Every row gives one point. The ring and each string are closed loops that go straight from each point to the next, and from the last back to the first. Before rounding, they use only three directions, however many columns there are. How many times does the string pass through the ring? Passing back the other way cancels.

Ring:
[[-17.6  -6.8   0.5]
 [-10.0   2.7  -5.8]
 [ -4.1  10.5  -4.3]
 [  0.9  16.7   2.4]
 [ -0.3  21.5  14.5]
 [ -7.7  21.8  19.6]
 [-18.9  17.7  21.0]
 [-25.5   9.2  19.0]
 [-26.5   0.7  15.7]
 [-23.0  -7.2   8.6]]
String, 17 rows:
[[-11.2  16.5   3.0]
 [ -2.3  29.4   2.9]
 [  6.0  25.4  16.9]
 [ -5.1  34.8  18.8]
 [-15.7  21.6  13.0]
 [-15.5  13.4  11.8]
 [-27.4  19.8  17.2]
 [-40.2  16.0  19.9]
 [-27.7  -2.9  22.2]
 [-13.1   0.7  13.6]
 [-21.6   2.2   6.9]
 [-16.4   3.5   6.6]
 [ -7.8  -3.8  10.5]
 [-15.9   6.5   0.7]
 [-12.7   7.5  -0.3]
 [ -2.6   1.7   8.9]
 [ -1.8   5.0   8.8]]
Times through: 1

Ring (8 x 9):
[[-11.9  10.5  -8.1   0.2  27.8 -12.0   7.9 -23.5 -19.5]
 [ -0.6  17.9 -13.0 -21.3  29.9  -7.4  17.3 -27.7  -6.9]
 [  5.9  11.7 -11.8 -31.8  16.1  -1.6  23.2 -18.5   7.7]
 [  4.1  -3.6  -4.3 -26.0  -3.9   1.1  19.1  -4.3  13.5]
 [ -5.0 -19.7   6.0  -7.1 -19.3  -1.2   5.9   6.5   6.7]
 [-18.9 -29.2  12.8  19.6 -22.2  -7.2  -7.3  11.2  -9.6]
 [-25.6 -24.3  10.0  31.0 -10.9 -11.4  -8.0   6.6 -20.2]
 [-22.8  -7.4   1.0  23.1  10.5 -13.4  -1.4  -8.0 -24.4]]
String, 25 rows:
[[ -1.3  18.5  -9.5 -20.6  32.6 -10.5   7.6 -34.1 -14.5]
 [ -1.7  30.6 -16.9 -21.9  49.1 -12.4  13.8 -43.2 -18.8]
 [ -5.4  30.2 -16.0 -15.2  51.4 -14.6  10.6 -44.1 -24.4]
 [ -9.8  10.8 -11.3  -3.2  25.7  -9.0  16.3 -19.1 -12.0]
 [-10.2  -2.5  -4.2  -0.4   7.7  -6.5  11.9  -7.4  -6.3]
 [ -9.5  -3.0  -2.3  -1.6   7.0  -7.2   7.9  -9.3  -7.9]
 [ -6.8  15.3 -14.2  -9.3  29.7  -8.1  20.3 -22.0  -9.5]
 [ -4.6  13.2 -14.0 -13.0  24.9  -6.0  22.8 -18.6  -4.1]
 [ -6.1   2.4  -6.7  -8.6  11.6  -5.6  14.8 -11.5  -3.5]
 [ -7.3  -2.7  -4.4  -5.6   5.3  -4.9  13.7  -6.6  -2.1]
 [  1.4   6.7 -11.5 -22.6  11.6  -1.1  25.5 -11.0   8.1]
 [ -3.3   0.1  -4.0 -13.5   7.0  -4.8  11.7 -11.5  -1.3]
 [ 11.3   8.3  -8.3 -41.3   8.3   0.5  19.9 -17.8  13.3]
 [ 14.7   0.3  -7.6 -45.8  -6.3   6.3  27.8  -5.0  27.4]
 [ 10.2  -8.1  -3.6 -36.2 -15.0   6.1  24.3   2.7  26.2]
 [ -1.6 -12.3  -2.1 -14.0 -13.0   1.8  20.1   6.7  14.5]
 [ -6.8  -8.7  -0.8  -5.4  -3.2  -3.7  11.0  -1.8   0.7]
 [ -3.6  -5.7   1.4 -12.3   0.0  -5.3   3.9  -9.9  -2.7]
 [  6.5  -8.4  -0.8 -29.6 -11.8   2.5  16.0  -1.4  17.2]
 [  7.4  -7.7  -6.2 -30.8 -13.4   6.4  29.4   5.9  26.5]
 [ -1.7  -4.2  -4.6 -15.3  -1.0  -1.2  18.0  -3.3   7.4]
 [ -3.9  -3.7  -5.5 -11.4   1.0  -1.9  18.9  -2.9   5.5]
 [  4.7   7.8 -13.4 -28.7  10.2   1.2  30.5  -9.6  14.1]
 [  1.1   9.0 -12.4 -22.5  14.9  -1.9  25.4 -13.5   6.2]
 [ -3.8   6.0  -6.9 -13.5  15.6  -6.4  12.8 -17.0  -5.0]]
Times through: 3
